Rows are points. Examples show where two turns around zero, p and q, send a point. Write where each new point lands after one turn and then the other. Backwards means that the second turn is done in reverse. Each puzzle has new turns, and all numbers are rounded.

Turn p:
[-8 16] => [-17  -4]
[36 18] => [-9 39]
[-43  -1] => [-10 -42]
[ 15 -34] => [37  6]
Turn q:
[ 19 -38] => [-31 -29]
[-22  31] => [23 30]
[  3 -27] => [-25 -11]
[ 0 34] => [33 10]
Where do these land?
q, then p: [ 24 -25] => [ 25 -24]
p, then q backwards: [-29  39] => [  5 -48]
p, then q: [  7 -34] => [  8 -34]
p, then q: [-2 19] => [-3 19]

Turn p:
[  7 -39  11  48] => [ 43 -33  18  27]
[  4  17  26 -29] => [-22  25  22 -14]
[  1   6 -25 -33] => [ -6  26 -28 -17]
[-29  15  25 -23] => [-25  -1  19 -35]
[ 17   1 -37  37] => [ 10 -17 -33  40]
Turn q:
[-29 -12   4 -13] => [  7 -24 -23   4]
[-10  -7 -24   1] => [ -3  11 -24  -5]
[-36 -15 -27  39] => [ 10  26 -44  32]
[16  5 55 33] => [26 -4 49 36]
[ 11  28  -7 -43] => [-38 -20  10 -30]
[ 48   0  -1 -18] => [ -1  11  32 -38]
Where do these land?
q, then p: [ 16  25 -34   8] => [-38 -14  -6 -21]
q, then p: [  9  23  39 -17] => [ 25 -10  39 -14]
q, then p: [ -9   2  -8 -35] => [ 18   7 -14 -29]
p, then q: [ -5 -65 -11  -1] => [  3  21  39 -49]
q, then p: [-11  16  14  45] => [-11 -34  11  34]

Turn p:
[ 13  17 -15 -10  29 -19 -33  -3] => [ -1 -12 -17   4  43 -18  -4  20]
[ 22  18 -19  22  27 -25  28  13] => [  0 -24 -22  37  13   8  36  -6]
[ -4   5  -4 -17 -27  15   3 -10] => [  0  -5   3 -20 -18 -14 -14 -16]
[ 18 -16  -1  13  20 -17  14 -13] => [ 10 -19  17  18  15  17  15   3]
[  4 -33 -11 -19 -24  24   7 -11] => [  5  -7  21 -40 -10  13  -7 -21]
[ 13 -15  35  17 -30 -10 -23  10] => [-21   2  21  -7 -26   4  -1  43]
[  8   1 -24 -20  19  22 -18   2] => [ 14   1 -16 -29  28  -8   3  -5]
[-36 -18 -20  10 -10   8  16  -7] => [  5   8  -6   0 -11  33 -23 -28]
[-39  18  31 -13  12 -15  13   3] => [-12  37   9  36   0 -18 -13 -14]
[-10  26  27  16  -4  10  18  -4] => [ 14  16  -1  25 -30 -15   3   0]
[ 11  -3   1   1 -11   7 -25  20] => [-12   4 -10 -23  -3  -1   5  22]
Turn q:
[ -4  11   8 -13 -11  26  12  20] => [ 12  -3 -16  16 -15  12 -12  24]
[ 16 -24  -8   9 -16  28  10  20] => [ 36 -16 -20   5  -7  -6 -18  -8]
[ 31 -24   7 -18   7   8  12 -32] => [ 32  14  22  21  22   9   5 -22]
[-16   5  -4 -18  15 -15  11  23] => [  0  16 -12 -20   2   4  12  27]
[-22  -4 -30  -1   3 -13  -7 -31] => [-17 -15  15 -26  19  23   8 -15]
[ -4 -23   2  31  14  19  -2   7] => [  4 -21 -21   5  22 -24  -9  -8]
[ 17   5  29  16  -2 -33  12 -29] => [-11  12  19  21  -6 -16  39 -23]
[-10  26  20 -29  -8 -23 -25  12] => [-20  20  28  -7 -24  -3  -1  34]
[ -7  29 -25  22  -1   2 -23   9] => [-36  -5 -15 -16 -13   2 -24 -10]
Where do these land?
p, then q: [-16  20  -4 -24   2   3 -20   9] => [-25  15   9 -26   3   8   2   3]
p, then q: [ -6  -2   4 -14  16 -11   8   2] => [-17   3  -4   9  13  -3  10  -2]
p, then q: [ 27  15 -12 -14   7  11 -11   2] => [ 17  21   1 -21   9   4  17  -1]
p, then q: [14 19 38  4  6 -4 10  9] => [ -6   0 -19   2 -26 -14  31  -2]
p, then q: [-13   7 -14 -25   7   9  11  -5] => [-14  11  20   1  15  11   6 -15]
p, then q: [ -7 -64   0   3  -9 -21   6  -8] => [  5 -21   5  45  22  -5 -22  35]
p, then q: [ 20  -1  19  26   0   8  -8 -35] => [ 28  10  -3   8 -21 -36 -10  -4]
p, then q: [ -9 -36  -9 -27 -23   7  12  11] => [-3 -9 30 22 12 28  1 25]
q, then p: [ -1  20 -15  -5 -13 -11   2   2] => [  0   5  -1 -15 -17 -10 -12 -13]
q, then p: [ -9  21  -7  76   8   9 -10  13] => [-12 -17  -9   8  24  42 -59 -20]

Turn p:
[ -5 -24 -54 -23  -3  10  26   9  17   9  52] => [-17  -2 -68  28 -30 -12  -8  -6  -4  -4  32]
[-27  23  30  -7 -16  40 -35  -2  27 -23 -28] => [-51  19  31 -28  13  42  12  14 -11  -4 -14]
[ 13  12 -14 -40  -5 -10  24   5  10 -44 -28] => [ 11  32 -21 -27  -3  10  41  -8  27 -26   5]
[ 19   8  28  19 -73  -9   8  41 -56 -37   1] => [ 11  27  11   9  -9 -28  -8   5   6 -58 -88]
[-16 -35 -35  21  -8  22 -11  12  22  28 -11] => [-15 -21 -36  -4  -3  12  -7 -14 -44  30 -10]
[ -2 -34   2 -21  52  17  36   2  -2  35  17] => [ -6 -28 -19  10  22 -47  14   0 -15  10  54]
[ 15 -47  18  10 -47 -13   4  15  -5   3  20] => [-18 -29 -15   6 -15 -32 -13 -21  13 -12 -48]
[ -8  22  21  15 -19 -14 -22 -33 -23  44 -33] => [ 23 -21  58 -21 -28   4  -5  16 -21  19 -15]
[ 31  60  24   2  32 -26  16 -11  12   3 -23] => [37 18 44 15 12 11 41 16 33 22 15]
[-38 -20 -26  19   7 -21  -1   8   2 -15  37] => [ -5  19 -34   3  -1 -10 -54  -9   6  16   7]
[ 19  18  20 -15  38 -11 -49  11   5  14 -18] => [ 15 -31  19 -10  36  31   7  38  18   9   7]
[ -1  15 -14  20  43  15   4 -55  -9 -17  15] => [ 14  15  29  18   7  18 -21 -32  -8  -3  55]
Turn q:
[-11  27  -2 -28  15  10 -12 -49  70 -36  19] => [ 28  34 -15  -2  -8 -17  48 -68   5 -13  38]
[ 30 -18  18  30   2  24   5 -12 -14  30  -1] => [ 21 -13  12  17   2  14  -9   6   5 -10 -53]
[ 15 -13 -12  53  10  -6  30   0 -12 -22  21] => [-13 -21  22 -18  34  -1 -30 -22   4 -32 -20]
[  4 -16 -21  31   9 -22  20  20 -24  40 -43] => [-27  16  31   0  29   7 -27  37   1  28 -37]
[ 19 -49   0  27   3 -15  14  17 -27  -1 -22] => [  2 -16  27 -29  12   6 -39  25  19  10 -28]
[  0 -10  15  -3  10 -37  22  19 -49  42  11] => [-24 -41  13  -7   8   8  -7  28 -38  36 -28]
[  0  44 -11 -20 -29  -7 -41 -40  26 -23  11] => [ -1  32 -21   0 -35 -40  42 -15  -9 -34  22]
[ 10  46   9 -29  30  23 -20 -25  22 -55  -5] => [ 33  37   0   2 -33   5   3 -44 -25 -27  47]
[ 28  20 -40  25  19  33   1  18  23  -7  23] => [ 17  15 -14  32  42 -19 -31 -22  -5 -31   4]
[ 14 -11  -8 -14 -27   8  42  12 -14   6  -8] => [ -3   0 -29 -24  21  29  -7  24  -3  -2 -16]
[-13  -8  36  15 -13 -20  17  35   4  25 -16] => [ -8 -23  28   4  21  24  20  40   9  14   3]
[-42  14  -9 -20  15  29  -9 -43  15 -22   7] => [-11  23 -21  10 -31   8  14 -58  12   3  19]
[-27  29   0  -8 -23  24 -35   6   6 -23  11] => [-12   3 -22  26 -30  -7   9  -2  12 -27  39]
[-27 -55  27 -58 -22 -45 -33  42 -24  48  -8] => [ -3 -46 -12 -12 -30 -15  17  71  12  84   8]
Where do these land?
p, then q: [-24  25  20 -45  10 -28  29  21  -6 -17  22] => [ -5  -2   0   1  42 -24  25   9 -21  -5  56]
p, then q: [-10  -7 -24  32  15   0   3  -7  26  36  15] => [-18 -14  -4  28   0 -19  -1   9   5   9 -48]
p, then q: [ 22  42 -14   4  26  23 -18  32  13  -4 -10] => [  7  -1   6  34  31  32 -41 -10 -10 -13  -1]
q, then p: [ 13 -25 -34  40 -48  26 -48   7  10 -36 -24] => [-19  31 -25  -6   7  57   3   4  64  25 -31]
q, then p: [-27  26   9 -43   3 -41  40  14 -37  43 -11] => [  4  -2 -10  -6  -4 -53 -10  45 -69  -9  11]
q, then p: [-36 -24  30  22  13  13 -28 -22  15  16 -18] => [-35  -5  28   9 -16  -7  25 -24   0  40 -23]
q, then p: [  5 -19 -12 -21  13  21  18  -8  31  -1 -26] => [ 6 -9  9 28 -9 28 31 12 -4  8 25]
p, then q: [-39  18  22 -25 -22  -2  48  -9 -25   9  38] => [-39 -24  12 -17   3 -26  38  31 -14 -22  39]
p, then q backwards: [-19 -30  11 -18  13 -36  22  25 -38  -1  36] => [ 26 -24 -50   5 -20  -5 -41  22   7 -17  20]
q, then p: [ 44  -5 -29  53  13  34 -28 -25 -10 -44 -31] => [ -4  15  43 -19  10  72   2   2  51 -15 -29]
q, then p backwards: [ 31   6 -26   2 -14  -9 -47 -33  12 -28   1] => [-13  -6   2 -17 -24 -20  51  -3 -43 -15   5]
q, then p: [ 40  -4  13  44 -17  -3  -8  -4  33 -14 -22] => [ -4  19  13   3  38   8  35  -6  49  -7 -10]
p, then q: [  1  -5  34 -46  -5   3  19   9 -24  42  30] => [-19 -43  16 -39  28 -17   3  24  18   9  31]

Turn p:
[ 18  33  15  37 -53  32 -32  36  22  14  40   3 -21 -32] => [ 41 -20 -21 -30  15  21 -41   6  53  -6   8 -52  28  29]
[-30  37  43 -35  -8 -16 -16  20 -39  37 -14   4  31  38] => [-13  56  70 -22  16  24  15 -15  21 -26 -14  16  12   8]
[-29 -11  22   4  23  23   7  35 -18  -3 -37   2   7  11] => [-21  34  21 -10 -32  -9 -22  -3  -9 -18 -29 -12 -10 -22]
[ 21   0  12  20  29 -24  22 -24 -41 -19  38 -21  34 -24] => [ 30 -32  -4 -18 -14 -20  52  10 -27 -39  -1  23  23  -9]
[  1  -8 -32  23   1 -19  21 -35  12 -43 -57   6  -6  35] => [-17 -28  14  26 -18 -21 -15  -8 -34  16   9  27 -69  15]
[-18 -45 -26 -22  12   5 -53   9  -4  13 -24  -4  36  -5] => [-61  19  -7 -21  10  21  14  30 -32  20 -27 -16   2   6]
[-22  47  24  40   8   1  29 -31  40  35   9  -6 -57 -32] => [ 47 -16 -16  27  54 -20 -66 -30   6 -29  13  11  17 -23]
[-13 -30  -4  11 -29  17 -29 -11 -27  31  17  29 -40  44] => [ -7  31  17  35  -7  38 -22  22 -15  -3  50 -29  15  28]
[ 27  24  19 -21   5  33 -16 -13  50 -18  40 -29 -43   9] => [ 18 -12 -18  12  39 -27  13 -13  45  12  42 -50  -9 -28]
[ -7 -20 -35  12  -2 -28   8   1 -22 -13  11   1  27  23] => [-10 -10  -1  11 -27  16  32 -10 -32  -5  -8  10  -5  32]
[ 17 -33  10  22 -32 -44   5   6 -10 -35  -6   1  16 -27] => [ -4 -45 -16  -3 -31  21   9  37  13 -23 -16  29 -16  14]
[  4  26 -14 -28  37  12 -24 -18 -46  32  -7 -19 -32 -11] => [-15  43  -7 -37  25 -20   0 -10 -23  -4  51  16  25 -15]
[ 36 -32 -35  -9  18  -7   8  27  44   8  -7  48   4  26] => [ -1  28 -29  44 -16 -22   8  18   6  53 -28  -4 -15  36]
[-24   7   2  -5 -10 -27  19  10 -13 -45   5  26   6   5] => [ 23   0   2   3 -29  33  16 -13   1 -10 -11  20 -37  -5]
[ 28  -6  -7 -31 -12   5  38  23  40  17  32 -35  20 -24] => [ -6 -30 -25  10   1 -16  26 -23  46  29 -26  -2  46 -13]
[ -8  13   7 -19  12  36  14 -35  13 -12 -41  -6  20 -35] => [ -2 -20  20 -27  15 -20 -19   2 -16  33 -14  14  -8 -53]
Turn q:
[-19 -21  10  -4 -38 -23 -17 -23  25   8 -29   7  44  19] => [ 11 -39  24 -40 -11 -10  -2  18  -7  10 -14 -49  -3  23]
[-36   5 -20  37 -37   2  31  21   2 -13 -40  23  32  12] => [ 28 -30 -27 -10  14  20  31 -17 -46  -7 -19 -37  13  31]
[  7   6  40 -20 -23  43  16  19 -12 -42  -4   0  -6   0] => [ 20 -24  13 -11  27  11   8  -6 -23 -38  17  35 -17 -31]
[-29 -13  22  24   7   5 -30 -14  33  28 -12  11 -22 -18] => [ 20  28  46  12  17  -1 -24   7   6   5 -21 -15   7  34]
[ 24  38 -13 -24 -18  -3  -1  -2 -14   6 -16 -46   8  -1] => [ -2  -7 -36 -14 -21  15 -15  34  16 -30  14  -6   9 -27]
[ 23   0 -43 -47   7  -1  -9  30  36  17  14  13  32  -4] => [-54 -34  -3   0  -4  43 -23 -18  24  25  10 -19   3 -10]
[ -7   5  -1  15  36  38 -38  38 -34  16  31  -5  33  23] => [ -9   9  -9  35  42  15  14  37 -14  52  36  -3 -10 -22]
[ -2  42  -7 -25 -13 -42 -11  32 -22  15   7  21 -40 -17] => [  2   9   7   8 -29  37  33   0  38  -7   6  26  54  -2]
[ 33 -43  -3  33 -39 -28 -15 -38  36  37  43  -4 -43  22] => [-33  43  27 -53 -31 -36 -40   2 -17  24   5  23  23  51]
[-15  14 -18 -28  16  28   3  -8 -43 -33  33 -35 -13 -20] => [-16  -1 -14  47  -4 -21   2  12 -13 -23   2  24   9 -62]
[ 28  13  24  31  21 -44   4 -24  -2 -28  28 -18   8  10] => [ 16  -7 -27  -1 -13 -58  -2   2  28  12  27  27  -8  22]
[ -4 -21  15 -16  38 -38  38   7 -32  -5 -35  24 -31 -37] => [ 29  32  10  14 -29   0  43 -57  35 -15 -18  -3 -18 -18]
[-39  -4 -22  27 -25 -20  25   6  37 -39  14 -22  26   4] => [ -7 -43 -18  12   6 -37  -5 -23 -31 -20  11 -31  29  33]
[ 33 -21 -38 -21  29  11 -28   6 -14  31 -38  23 -28 -46] => [  0  41  13  24 -44  61 -24 -17  15  20 -26  -4 -23 -23]
[  4  16  25  29   5  26  29 -37 -17 -13  46  15 -29 -10] => [ 12  21 -10   1  30 -42  -3  -9 -11   0 -25  63  10  -8]
[ 16 -43  22  29  -7  29  27 -19  -5  42 -10 -35  32  24] => [  4  37 -17 -53  29 -26 -18   8 -29  13   9 -38 -33 -10]
[-19  28   7 -39  42  16 -26   7  28 -27 -33  28  -4  39] => [-20 -37  23  32  21  31  25  26  30 -21 -16   6 -46  23]
Where do these land?
p, then q: [-13 -48  21  11  18 -22 -18  26 -43  33   3  31 -36  14] => [ 20 -48 -36  31  24  25  17  24 -29  -7  22  26  31  13]
q, then p: [-21   7  69  -5 -24 -11   4  21 -28  12  -8  20 -31  -9] => [ 47  -3  18   0 -12 -41  30  14  39  17 -18  18   0 -30]
p, then q: [-11 -21  -4  -5 -42  28 -28  30 -31  18 -13   2 -28  -9] => [-20 -31  22  13  32  14 -19  43 -18  -3  14 -10  27 -18]
p, then q: [-29   3   9  13 -12 -26 -26 -15 -62  22   4  -2  -2 -22] => [ -3 -47   7  21  26  10  24   3 -17  10   3  33 -21 -41]
q, then p backwards: [ 17   4 -27  31  17   2  15  -3  44 -67  -3 -10  16 -25] => [ -7   6 -37  60  -9 -22  36  -4  33  -9  -7 -14 -39   5]
q, then p: [-34  -4   7 -15  12   8  -9   3  10  35  29   3 -26 -30] => [ 18  -6  25 -21  34 -17  -6   4  -4 -25 -41  -3  -8 -12]
p, then q: [ -1  38 -52   2   4 -24  22   9  57 -35  -5 -31  23  38] => [-20  55   5 -25 -33 -46  10   4   0 -20 -55  -8 -26  35]
p, then q: [  1  17 -30  13  10  11  15 -30  55  -9 -45  17  40   9] => [ 19  70  25 -16 -29   8  27  15  25  12 -11 -17 -21  14]
q, then p: [ 31 -13  14  11 -21 -15  16  -3 -24  51   5  -8 -33 -18] => [ 27   4  22 -37  35   9  16 -20  28  37   1  19   3   0]
q, then p: [  0   3   7 -33  20  13  16  13 -67  19  -8  13 -31 -15] => [ 51 -22  -9 -26  -4 -15 -41 -14  10  23 -14  26   9 -30]
p, then q: [ -4  -2 -27  14  -7  26  45 -33  41 -44  24 -12  45  37] => [ 25  72   1 -53 -23 -44  -8 -16 -22  -3  -2 -20 -18  -5]
q, then p: [  6  -2  33   7  15  14 -15  38 -27  36   4 -16  23  -9] => [ 27   7 -29 -17  22 -32  13 -13  13  -1  -4 -15  44  -9]
p, then q: [ 33  44 -23  15  12  20 -18 -32  46 -39  16   4  11  35] => [-34  71  -9 -24 -27 -35   3  -6  32  -8  24  10 -17   8]
p, then q: [ 14 -19  14 -40 -20 -25 -15  18 -25  18  18  34  10 -22] => [-13 -28 -19  -9  51  51  -3 -17  -3  -2  -4  -2   3   1]
q, then p backwards: [ 13  -8 -10 -19  16   1  -3 -42  54 -47 -21 -47  20  25] => [ 15 -17  12  67  -6  -8 -13   9  22 -39 -48 -33 -25  10]

Turn p:
[-46 -21  35  -9 -15  -3  24  22 -20  37 -38  -1  20 -12] => [-39 -52   1   7 -23 -16 -33 -20  11 -12 -38  16  17  12]
[  8 -23 -28   8  12  14  14   9 -45 -18  34  -7 -44  20] => [ 22  -5 -10  30  16  12  -3  37 -46  13   0 -29  20 -33]
[-38 -21   1  12 -19  14 -10 -17  29   7  20 -38  -6   5] => [-34   9  -3  13 -31   6  -6  -9 -39  -1  13 -15 -30  20]
[-10  31  24  39  -5  -5 -28  18 -19   3   0 -27 -36   8] => [-21  39  16  24 -11 -29   5  36  -3  19 -34 -11   4   8]
[ 25  39 -31 -32  30  31  43  -9 -15 -34  18  14  10 -16] => [ 34   8  -3  -9  37  14 -12 -35  19  33  31 -23  20 -50]
[  5  26  -2  18 -14 -27 -28 -41   7 -37 -29  44   2  24] => [ 35  30  16 -18  39 -18  20 -10 -10   3 -20  49 -31  18]
[-33  -2 -12  29 -20  13 -19  10 -15 -20  13 -13 -30 -42] => [-30  43  -8  15   3 -19 -24   6 -33 -27 -12 -16   4 -21]
[ 26 -21 -25 -37  -8 -30  10  21  31 -35  14 -16 -22  10] => [ 18   2  -7 -39   4  10   6  20 -31   0  50  -7  37  22]
[ 22  14  29 -36 -15  -7 -27  25 -16 -29  -6  -2  36   2] => [ 24   6  30 -27  14   5 -39  11  36  -8  -5 -11   9  34]
[ 17   0  12  28   9  36   2  35 -16  30 -17  11 -17  25] => [  7 -21  13   0 -29  -9  21  27  10   9 -44 -18   1 -33]
[-38  17  32   7  21  24  12 -18  15  29  40  41  20  -2] => [-28 -17  19  29  19  18  34 -55  17  -6 -18 -27 -22  -3]
[ 25 -26  22  32 -26 -11  20   3  -8   4  10 -26  27  -7] => [  9   5  23  29 -45  25 -15   6   3 -20   5  22  17   5]
[ 32  -6  19 -33  43   8 -12  -3  19  14 -31 -17   7 -26] => [ -4 -25   0 -15  -8 -30  -2  14  53  -2  45  -2 -13  -5]
[ 27  -1 -37 -36 -27 -35   4 -32  29  35 -11  -1   5 -11] => [-19  -3 -36 -37   4  38  10   5  12   6  35  51  -5  10]
[-21  -5 -38  11  33 -22  -4 -22  23  16 -18  37  31  23] => [ 27 -19 -49  -1   9  -6  39 -36   4  -5 -11  20 -28  17]
Turn q:
[  0  39 -40  39 -33  32  20  35 -48 -23 -11   7  32  -2] => [  9  33 -56 -29 -19 -39 -18  29 -49 -13 -27   4   5 -27]
[-15  -4 -36   1  -1   4  11   3  10 -43  -9   8 -37  36] => [  1 -18  -5  -2  -1   8 -14   1   5 -32 -61 -31   7   9]
[ 30  22   9   3 -10 -34 -38 -35  21   6  -8 -17  16 -35] => [-18  15  11  31 -18 -15  49  -8   1 -19  51  -3   8   8]
[ 10   5 -47  20 -21  25  43  49 -10   6  -4 -15   7 -29] => [ 28  -1 -48 -14 -43 -16  -2  13 -19   5 -27  19 -38 -30]
[ 15  18  18 -34  -5  10  -8 -40  -7  18  27 -11   0 -27] => [-12   8  -1  10 -10  41   8 -28 -19   4  47  12  11   6]
[ 33  31 -16 -12  -7  -8 -27  -7 -15  43 -25  -6  -2  15] => [ 15  23 -31  10   5 -10  33 -16   7  -4   9  30  28  34]
[  9 -53  21   3  14   4  25   1   2 -31 -17  47 -33  29] => [ -4   8  41  12  12  13 -20   1  16  38 -65 -31   2   1]
[ -5 -23  22 -45  -8 -34 -26  -9  -8  10  11 -18  21 -12] => [ -8   0  26 -25   1  -5   7 -37  10   9  48  -7 -12  28]
[-10   1   9  -7  36 -44 -14 -39 -11  30  20  -7   8 -26] => [ 31   3  40  -2  18  21  29  -6   0 -12  55   4   4   1]
[ -8  30   0  39 -15  21  47  39 -14 -26 -28 -28 -15  25] => [ -1  10 -66   2  21 -10 -16  38  -9  -5 -40 -21 -33 -13]
[ 11   1  24 -24  34 -13 -20  16  18   3  42   9  14  -7] => [-10  -8  36 -10 -17  20 -12  26  18   8  35  18   0  25]
[-14 -14  12  -7  -3 -10  15 -19  32  17  23  12  28  15] => [ -3 -35  11 -12   1   6   3   2  18  27  24 -15  25 -16]
[-16 -52   6  37   3  29  -4  10   7 -18  15   1 -29  35] => [-12 -45  25  14  29 -10 -26  10 -20  15 -51  -2 -11   2]
[ -4   6  12 -32  35   3 -32 -33  15  20 -17 -17  35 -29] => [ 12   9  16  28  -4  -5 -15 -27  24 -14  66  14  13   1]
[-37  -6   5  20 -19  16   7  30   8 -13 -19  36 -45  12] => [-29  -1   2 -13  25   1  -8   4  17  -9 -66   8  -9 -29]
Where do these land?
q, then p: [ -9 -25  37 -10  20 -76   1  -1 -13 -14  15  -5  -1 -11] => [-30 -20  47  14  -8  -4  13  14   2  43  32 -37  20  14]
p, then q backwards: [  7  31 -20  -5 -19  20 -14  15 -15 -22 -24   7  18 -44] => [-42  12  -1 -21   5  14  10  22 -21 -11 -37  30  14  -4]
q, then p: [  6  -6  20  37  -2 -22   2  28  40  23   9 -20 -24 -29] => [-27 -21   8   2  -9 -18  34  -6 -36 -19  -2  -4  44 -28]
q, then p: [ -9  -4  12   6 -18 -70  22  -6  26 -36  24  17 -21   8] => [-30 -30  21  -6 -43 -20 -36 -13 -16  28  30 -24  28   8]
q, then p: [-27  15 -27  26 -16  12 -46 -28 -29   4 -18  42 -32 -12] => [ 35   3  18  14  39 -37 -29 -49  29  -3  -5  30   5  -8]
p, then q: [-20  13  -3  11 -11  20 -40   0   7   4  16  -3   7  28] => [  1   6 -38  16  28  11   3 -12   7 -16 -21   2 -14  17]
p, then q: [ 13  19   4 -18 -18 -53   9  -1 -14  21   3 -12   3 -12] => [  0 -17   0 -15  -3 -17 -27  23  23   5  -1  17  43 -16]
q, then p backwards: [ -8  -5  49  24   7  64  70  10   8  18  29 -39  26   6] => [  2 -13 -52 -46  13  33  14 -51 -58  19  -3 -44 -24  19]
q, then p backwards: [  4   5  19   0 -12 -65  11  -8  12  -3 -23  21 -18  12] => [ 16  43  16   0  23   3 -24  25  24  17  30  25  -8   4]
p, then q: [ 25  -9  54 -38  31  53  36  33   7  11  21 -17   6  12] => [-33 -54   7  17  10 -12  -2 -23  -7  47  48   0 -51   0]
p, then q backwards: [ -6 -20 -32  -9 -35  13 -25  -3 -12 -13 -11   1 -25   5] => [-18  15  -1  22  -4  19  14  25 -38 -19  25  -5   0  -1]
p, then q: [ -6  -2 -36   5  -7  31 -18 -56  20  17  -3   0   4 -21] => [ -2  -1   9   1  -6  50  11 -18 -19 -42 -31  22  -3 -19]
p, then q backwards: [-11 -21 -43   6  -1  33 -10   4  -6  20   7  35  18  14] => [-24   6 -30   4 -17   4  47   1  -4  -6   2 -22 -36  -5]
q, then p: [ 35  19  16 -33  58  15  46  18 -21 -21  29 -18   9  21] => [  9  18   0 -34 -28  27   9  56   8  18 -32 -55 -27 -10]
q, then p backwards: [ -3  -2 -13  13   6 -41   9  -6 -12 -14 -13 -14 -17  13] => [ -1  -2   2   5  19   4 -32  17   7 -12  19  27   3  18]
q, then p: [-28  -1 -41 -28  12  31 -38   3   7   5 -46  11  18   7] => [ 33  31   3 -18  25  -3  12 -14   7 -28  20  39 -33  37]
q, then p: [ 36  -9   5  12   4  35 -14  -5  -3   0 -14  -4  29   2] => [  2  21 -15  21  -3  17  16  10  11 -11 -38  20  -1  16]
